Each wall is flat, endless, passes through zero and stands at right angles to its row. A trip goes straight from one point to another. Which walls does it cross, in order?

Walls:
(1): -0.045 -0.033
(2): -0.016 -0.031
(3): -0.013  0.056
(4): 0.001 0.059
(5): 0.019 0.019
Trips:
 0.014 -0.072 to 0.049 0.021 => 1, 5, 2, 4, 3
0.001 0.034 to 0.061 0.007 => 3
-0.064 -0.007 to  0.043 -0.014 => 3, 1, 5, 2
0.052 0.010 to 0.000 0.015 => 3

Walls:
(1):  0.013 -0.004 -0.019 -0.001  0.003  0.074  0.020  0.001  0.010 -0.018  0.014  0.013
(2): -0.019 -0.022 -0.009 -0.006 -0.027  0.000  0.002 -0.005 -0.043  0.048  0.051 -0.042
(3): -0.025  0.029 -0.019  0.080  0.058 -0.021 -0.017  0.016  0.014 -0.015 -0.009  0.043
(4): -0.003 -0.038  0.011  0.015 -0.003  0.020  0.004  0.044  0.003 -0.039  0.070 -0.003
(5): -0.031  0.022 -0.015  0.027 -0.064 -0.043  0.073  0.004 -0.047 -0.040 -0.026  0.023
(6):  0.025  0.040 -0.019  0.052  0.016 -0.048  0.011 -0.051 -0.011  0.003  0.030  0.022
(7): -0.006 -0.003  0.030  0.025  0.084 -0.005 -0.008  0.005  0.002 -0.015  0.074  0.047
Trips:
-0.007 -0.053  0.016  0.041  0.028 -0.053 -0.010 -0.006  0.039  0.007  0.043 -0.040 to  0.031  0.015  0.001  0.051  0.033  0.012 -0.018  0.051  0.010  0.005  0.008 -0.018 => 2, 1
-0.055  0.034  0.005 -0.095  0.050  0.029 -0.020 -0.014  0.083 -0.057  0.028  0.016 to  0.007  0.010  0.054  0.028 -0.053  0.021 -0.018  0.077 -0.019 -0.041  0.116  0.003 => 2, 5

Walls:
(1): -0.042 -0.008 -0.005 -0.024  0.018 -0.011 -0.027  0.011  0.000  0.002  0.046  0.016 -0.035  0.015  0.035 -0.054  0.073 -0.007 -0.001  0.026  0.029 -0.020  0.082  0.053 -0.055  0.012  0.010 -0.069  0.047 -0.060  0.034  0.058 -0.087 -0.020 -0.015 -0.041  0.014 -0.015  0.014 -0.017  0.044  0.045  0.009  0.003  0.002  0.012 -0.005 -0.002
(2): -0.023 -0.019  0.031  0.005 -0.019  0.028  0.020 -0.006 -0.043  0.032 -0.021  0.028  0.038  0.059 -0.001  0.012  0.013  0.005  0.033 -0.054 -0.014 -0.045  0.006 -0.031  0.009 -0.015  0.005  0.003 -0.027  0.027 -0.034  0.002 -0.047  0.035 -0.014  0.006 -0.014  0.050  0.001  0.009  0.012 -0.014  0.030 -0.013  0.009  0.020  0.003 -0.059
(3):  0.011  0.065  0.020  0.058  0.072  0.002 -0.032 -0.029 -0.022  0.015 -0.021 -0.104 -0.058  0.030  0.002  0.033 -0.058 -0.080 -0.065  0.027 -0.027 -0.049 -0.033  0.010  0.009 -0.018  0.010 -0.011  0.008 -0.008  0.005  0.006 -0.012 -0.019  0.006 -0.097  0.000  0.030  0.022 -0.039  0.022 -0.026 -0.023 -0.016  0.028  0.034  0.066 -0.060
(4):  0.018  0.010  0.048 -0.043  0.088 -0.032  0.004 -0.013  0.024 -0.041 -0.017  0.005 -0.033  0.016  0.000  0.101  0.028 -0.045  0.039 -0.014  0.013 -0.045 -0.023  0.031  0.053  0.042 -0.007  0.066 -0.004  0.005  0.029 -0.002  0.010 -0.120 -0.062  0.034 -0.005 -0.048  0.015  0.036  0.046  0.026 -0.012  0.029 -0.007  0.022 -0.014 -0.039
(5): -0.011 -0.029  0.028 -0.013 -0.003  0.029  0.012 -0.017 -0.016  0.017  0.014  0.034  0.067  0.047 -0.025 -0.060 -0.010  0.038  0.008  0.003  0.019 -0.013 -0.038  0.036  0.053  0.036 -0.007 -0.015 -0.023 -0.005 -0.035 -0.005  0.006  0.052 -0.045 -0.014 -0.032 -0.018 -0.002 -0.046  0.018 -0.063  0.004  0.030  0.055 -0.043  0.008 -0.014
(6):  0.032 -0.030 -0.043 -0.035  0.008  0.019 -0.012  0.051 -0.014 -0.027  0.023 -0.031  0.071  0.041  0.008 -0.053 -0.095 -0.045 -0.047 -0.034 -0.061 -0.008 -0.020  0.009  0.001  0.004 -0.018 -0.015  0.018 -0.012  0.015 -0.019 -0.033  0.031 -0.003 -0.015  0.069 -0.024 -0.051 -0.007  0.020  0.040 -0.057 -0.010 -0.014  0.020  0.057  0.039
(7): -0.002 -0.047 -0.057  0.035  0.074  0.014 -0.001 -0.084 -0.051  0.004 -0.017  0.047 -0.004 -0.042  0.005  0.019 -0.007 -0.041  0.005  0.074 -0.057  0.047  0.002 -0.036 -0.010 -0.023  0.104  0.009  0.074 -0.013 -0.005 -0.154 -0.015 -0.029  0.055  0.071  0.066  0.033  0.006  0.015  0.013  0.051  0.013 -0.013 -0.025  0.027 -0.032  0.030
(8):  0.018  0.050  0.038  0.009 -0.029  0.013 -0.034  0.041 -0.047  0.036 -0.035  0.035 -0.063  0.015  0.032  0.000  0.057 -0.015  0.029  0.076 -0.001  0.004  0.004  0.029  0.004 -0.007 -0.003 -0.032  0.018 -0.027 -0.019  0.066  0.010 -0.024  0.004 -0.004 -0.009 -0.010  0.041 -0.003  0.043  0.003 -0.052 -0.033  0.034 -0.010  0.021 -0.017
Trips:
-0.062 -0.038  0.002  0.004 -0.010 -0.007 -0.048 -0.076 -0.061 -0.019 -0.035  0.002  0.005 -0.027 -0.024  0.035  0.007 -0.020 -0.073 -0.026 -0.003 -0.017 -0.043 -0.024 -0.076 -0.041  0.010  0.025  0.034 -0.033 -0.011 -0.022  0.017 -0.029  0.009 -0.001  0.008  0.003  0.041  0.013 -0.025 -0.014 -0.044 -0.050  0.007 -0.003 -0.076  0.009 to -0.003 -0.023  0.031 -0.003  0.045 -0.040  0.002 -0.021  0.041  0.059  0.062  0.041  0.003 -0.035  0.054  0.021 -0.033 -0.014 -0.005 -0.001 -0.049 -0.022 -0.005  0.001 -0.023  0.034 -0.003  0.002  0.034 -0.053 -0.047  0.045 -0.063  0.001 -0.032 -0.034  0.012 -0.019  0.004 -0.026 -0.019 -0.051 -0.054  0.046  0.013  0.011 -0.010  0.025 => 1, 4, 6, 5, 8, 7
 0.009 -0.011  0.012  0.011 -0.026 -0.004 -0.026  0.112  0.009 -0.005  0.048 -0.005  0.015  0.029  0.008 -0.031 -0.007  0.027  0.078  0.037  0.008  0.001 -0.072  0.048  0.001 -0.036  0.022  0.041  0.007 -0.006  0.032 -0.050 -0.008 -0.005 -0.078  0.001 -0.049 -0.007 -0.029  0.005 -0.051 -0.023  0.051  0.028  0.049  0.033  0.029 -0.001 to -0.004  0.063 -0.057 -0.006  0.002  0.053  0.046 -0.035 -0.006  0.048 -0.021  0.010  0.040 -0.016 -0.012  0.005  0.080 -0.019  0.022 -0.029 -0.047  0.013 -0.016  0.004  0.022  0.000  0.005  0.100  0.062 -0.033 -0.003 -0.018 -0.001  0.024  0.029  0.078 -0.011  0.006  0.043  0.037  0.030 -0.003 -0.021 -0.025 -0.016 -0.069  0.010 -0.086 => 8, 6, 7, 5
 0.060 -0.028 -0.002 -0.068 -0.007 -0.056  0.033  0.043  0.031 -0.015  0.063  0.061 -0.015 -0.034  0.051 -0.035 -0.031 -0.013  0.052  0.042 -0.044 -0.055 -0.038 -0.024 -0.020  0.049  0.016 -0.011 -0.001 -0.056  0.046 -0.013  0.068 -0.039 -0.016 -0.003  0.042  0.032  0.055 -0.021 -0.003 -0.049  0.032 -0.054  0.019 -0.013 -0.024 -0.002 to  0.066  0.027  0.043 -0.019 -0.018 -0.038  0.009 -0.004 -0.007 -0.001 -0.004 -0.001  0.038 -0.005  0.005  0.012 -0.005  0.021  0.022  0.051  0.011 -0.013  0.019 -0.086 -0.027  0.039  0.010  0.015  0.033 -0.013 -0.036  0.055  0.071 -0.015  0.077 -0.035  0.005 -0.031 -0.003  0.026 -0.079  0.001 -0.002  0.042 -0.038  0.036  0.016  0.011 => 5, 6, 1, 7, 4
